Each point is reached from the start by the listed moves, each made 0, 1 or 2 times, or once backwards (-1), plus a little noise. Is the number of moves made odd or even? Then give how often each move was made.

Moves:
(1): [ 5.0 -0.6 -0.5  0.2  0.2]
(2): [ 0.6  3.9 -1.0  0.2 -1.3]
(3): [-0.1  1.0  3.1 -0.3  0.4]
Start: [-0.3 -0.4  2.3  0.4 -0.4]
Points:
[ 9.6 -1.7  0.9  0.8  0.0] -> even (2, 0, 0)
[-5.1 -1.0 -0.1  0.7 -0.9] -> even (-1, 0, -1)
[ 1.1  6.5 -2.6  1.2 -3.5] -> odd (0, 2, -1)
[-5.9 -3.9  3.9  0.2  0.8] -> even (-1, -1, 0)
[-0.5  0.6  5.4  0.3 -0.1] -> odd (0, 0, 1)

Moves:
(1): [ 4.3  0.1  0.1 -0.1  1.1 -0.5  0.0 -0.7  0.7  0.0  0.3  0.0  1.5]
(2): [ 0.3  3.4 -0.5  0.4 -0.1 -0.3  0.2  0.9  0.0  0.8  0.4  0.0  0.6]
(3): [-0.1  0.4  4.4  0.3 -0.3  0.3  0.0  1.4 -0.3  0.2 -0.8 -1.3  0.2]
(4): [ 0.1 -0.4 -0.3  2.5 -0.1 -0.5  0.3  0.4  0.4 -0.4 -0.4  0.5 -0.1]
(5): [-0.5  0.1  0.1  0.4  2.9  0.4 -0.2  0.1 -0.2  0.2  0.6 -0.4 -0.4]
(6): [ 0.4  0.3 -0.1  0.5 -0.4  3.0  0.7 -0.1  0.3  0.0  0.4 -0.2 -0.5]
(7): [ 0.1 -0.1 -0.1 -1.0  0.2 -0.5  3.4 -0.3 -0.2 -0.4  0.4 -0.2  0.1]
(8): [ 0.8 -1.2 -0.7 -0.7  0.1  0.4  0.4  3.3 -0.4 -0.3 -0.5  0.4 -0.5]
(9): [-0.6  0.4 -0.4 -0.4  0.2  0.0  0.4  0.4  2.8  0.2 -0.4  0.0 -0.2]
(10): [ 0.7 -1.7 -0.3  0.3  0.3  0.6  0.8 -0.3  0.3  3.9 -0.8  0.1  0.6]
(11): [ 0.1 -0.1  0.3  0.0 -0.6 -0.5 -0.2  0.2  1.0  0.4  3.3  0.1  0.3]
(12): [-0.5  0.2  0.8 -0.4  0.9  0.6  0.2 -0.3  0.1 -0.2  0.2  3.1  0.4]
Start: [ 0.5 -1.0  1.3 -0.5 -0.9 -0.1 -0.5 -1.5 -0.3  1.3 -0.5 -1.3  0.2]
Points:
[ 9.8 -5.5 -3.0  6.0  1.4  2.9  0.8 -7.5  5.1  4.7  7.2 -3.1  1.9] -> even (2, -1, -1, 2, 1, 2, 0, -1, 0, 1, 2, -1)
[ 2.6  3.7  9.8  7.2 -4.8  2.3  2.0 -0.9 -0.4 10.5  0.6  0.1  4.0] -> even (0, 2, 2, 2, -1, 1, 0, -1, -1, 2, 1, 1)
[-2.8 -2.9  8.7 -0.9 -5.9  3.2  5.8  2.2  7.0 10.0  2.1 -3.6  0.2] -> even (-1, 0, 2, 0, -1, 1, 1, 0, 2, 2, 2, 0)
[-1.9  3.2 -6.6  6.5  0.8  4.9 -1.4  8.3  4.1  3.3  6.4 -2.1 -3.3] -> odd (-1, 2, -1, 2, 2, 2, -1, 2, 1, 0, 2, -1)
[-3.4 -3.2 -0.5 -0.9 -3.2 -3.3  7.3 -0.9  1.2  3.5 -5.8 -0.5 -0.2] -> odd (-1, 0, 0, 1, -1, -1, 2, 0, 1, 1, -1, 0)
[-3.5  6.0 10.7 -3.9 -1.8 -3.2  5.0  2.6 -4.4  3.0  3.1 -1.3  2.0] -> even (-1, 2, 2, -1, 0, -1, 2, 0, -1, 0, 1, 1)
